Each row is a point. To make a cloud, some directions were put in groups of two or more. Within a group, all points are equally far from the middle, so they leave a hole (a ring in 2 directions, a hollow ball in 3). The other directions are filled evenly. Then the cloud was stretched, turned, moved and blurred a little. How many holes are there, and how many directions does each take, smallest first?

Cloud (22 x 3)
[[-46  38 -17]
 [ 37  53  13]
 [ 23  54 -14]
 [-47 -44 -10]
 [ 82  -8   3]
 [ 36 -70  54]
 [-29  33  26]
 [-23  48   2]
 [ 25 -67  -2]
 [-50  38 -23]
 [ 64 -17 -32]
 [-33  32  20]
 [-78 -27 -57]
 [ 48  36 -31]
 [ 60  24 -28]
 [ 55 -16 -53]
 [ 13 -68 -11]
 [ 66   4 -28]
 [ 10 -60 -68]
 [-68  -1 -22]
 [-62 -22 -17]
 [ 11  45 -89]]
Holes: 1 (2)

Cloud (21 x 3)
[[ 25  56  49]
 [-15 -25  61]
 [ 85 -28   4]
 [ 60 -46 -41]
 [ 83   4  39]
 [-13  49  37]
 [-13  -4  67]
 [ 66  23 -45]
 [ 13 -59 -48]
 [ 42 -55  48]
 [-39 -26 -28]
 [-43 -10  26]
 [-22  31 -38]
 [ 30  51 -39]
 [-34 -18  44]
 [ 37  32  69]
 [ 39 -70 -22]
 [ 46  64  -7]
 [ 11   8 -68]
 [-11  19 -56]
 [-11 -25  64]]
Holes: 1 (3)

Cloud (28 x 4)
[[-58 -23  -7 -34]
 [ 48  74  -9 -46]
 [-15  94 -37 -16]
 [ 48  54 -22 -66]
 [-62 -18 -46 -16]
 [ 40 -43  -6 -42]
 [-12  47  14  60]
 [ 73  32 -56  -6]
 [-17  35  60 -18]
 [-32  51  46  19]
 [ 22   5 -88  32]
 [-46 -29  30  -3]
 [ 20 -21  36  37]
 [ 33 -39 -27 -55]
 [-64  40 -50 -11]
 [-23  60 -41 -67]
 [ 25 -50  10 -29]
 [ 72  49 -44 -17]
 [ 20 -18 -93 -27]
 [-38  18 -47  56]
 [-58  20  -7 -52]
 [  0 -43 -81  -2]
 [ 28  53 -46  50]
 [ -5 -19 -64 -65]
 [-12 -40  37 -12]
 [-13  18 -56  61]
 [-31  37  20 -66]
 [ 21  -3  33 -59]]
Holes: 1 (4)

Cloud (52 x 6)
[[ 27  21  49  37  15 -41]
 [ -3  -6  65 -28 -72  -7]
 [-13 -35  28  42 -83  10]
 [-20 -36  15 -42 -28  86]
 [ 24  68  26  -8  16  49]
 [ 11  21 -37 -22 -20 -86]
 [ 35  53 -31  63  24  19]
 [ 35   6 -34  11  20 -74]
 [ 13  13  57  12 -72 -28]
 [-54  32 -62  26 -27 -55]
 [  2 -55  27 -43  42  44]
 [ 26 -30 -12  25 -22 -73]
 [ 43  11  57   9  33  11]
 [-38 -37 -31  72  37   2]
 [ 15  38 -62 -17  50  -2]
 [-24 -15   2  71  24  70]
 [-41  37 -72 -22 -55   9]
 [ -2 -11  53 -51 -72   4]
 [-20 -31  40 -60 -63  -6]
 [ 22  46 -24  63  38 -23]
 [-69 -18  22  71   1  -9]
 [ 26  38 -38  50  38 -41]
 [-18  36 -49 -27  58   9]
 [ 42  23 -50 -19  49 -26]
 [ 12  35 -42  30  18 -75]
 [ 50  17 -49   9  43 -37]
 [  0 -15  40 -63 -71   4]
 [ -3  -6  71 -30  -4 -39]
 [ 15  44 -85   4  -7  32]
 [ 52  57  14  36   0  41]
 [-55 -58 -15 -38 -27 -30]
 [-29 -20 -62 -25  -7  69]
 [-20  48   1 -46  42 -43]
 [  2  50  48  26 -41 -53]
 [-32 -56 -31  32 -59 -28]
 [-30 -29  63 -24 -68   7]
 [ -6  68 -24 -57 -42  31]
 [-84 -28  41 -27 -34   1]
 [ 23  78  14  27 -41  49]
 [-95   5  35  -8  19  -4]
 [  5  71  -2 -56 -45  34]
 [-25  38 -79 -18 -41  31]
 [-20  62  28  -8  52  12]
 [-31 -44  35  62  32  26]
 [-49  -5 -74   0 -59  21]
 [ 49 -39 -16 -51  38  11]
 [-22  51   2 -40  52 -23]
 [ 16 -43  48  49  21  -9]
 [-26 -28 -43  71  41  24]
 [ -8 -32  39  39 -79  -6]
 [ 34 -53  -6  58  -2  61]
 [ -9  36 -55  31  34 -57]]
Holes: 3 (2, 2, 2)

Cloud (51 x 6)
[[ -6 -83 -31  -2 -13 -50]
 [ 30  -1  -3  -2 -41 -64]
 [ -1  32   0 -18 -11  16]
 [ -6 -27 -56  45 -37  24]
 [-27 -56 -61  26 -28  23]
 [-60   4  13  10  53 -13]
 [ 50   4  21  39 -29 -21]
 [  7  -2  43  51   5 -19]
 [  7  61  23 -13  31 -17]
 [-25 -17   0  12 -64  11]
 [ 14 -86 -46  25 -14 -20]
 [  0  77  12  19   8 -39]
 [ 43   4  46  47  25  30]
 [ 46 -46 -40 -13  -2   9]
 [ 16   1 -73  13  -6 -42]
 [ 44   0 -13 -20 -51 -29]
 [-46   4  35  35  42  -7]
 [ 17 -42  23  15 -25  54]
 [-19 -20 -14 -32  57 -47]
 [ -1  14 -32   5  74 -14]
 [ 12 -14 -10  18  75 -50]
 [ 15   0  44  21  45 -44]
 [-43  29 -19  25  13 -59]
 [ 39  46 -24  -1 -50 -42]
 [ -8  21 -14 -22 -44  -3]
 [ 44 -16 -27  40  40 -30]
 [ 61  38  -6  19  48  -5]
 [ 19  47 -36  38 -34   5]
 [ -5 -61 -47 -24   0 -57]
 [-25  28  11 -24  49 -43]
 [  3 -58   2   9  76 -16]
 [ -3 -95 -35  25 -14  42]
 [ -5 -18  -6  61  51  42]
 [ 48 -24  31  24  27  46]
 [-17  53  -9  16 -23 -56]
 [-21  64  19  26  15 -32]
 [ -8 -53  20 -10  54 -33]
 [ 40  11 -23 -26  -6  10]
 [-20 -29 -62  -8   7  12]
 [ 25 -30  12  30 -59 -11]
 [  6  71  18  35  14  10]
 [-42 -15 -56  35  -7 -33]
 [-36  42  -4  15  45 -58]
 [-17  16 -14 -19 -47 -11]
 [  2 -45 -16  12 -12 -71]
 [ 10 -63 -55  -1  -8 -55]
 [ 63  12  35  27  35  15]
 [ 22 -53 -21  33 -54  49]
 [ -6 -11 -50 -10  19  25]
 [-40   1 -11 -35   1 -34]
 [ 25 -69 -30  -9  34   4]]
Holes: 3 (2, 2, 2)
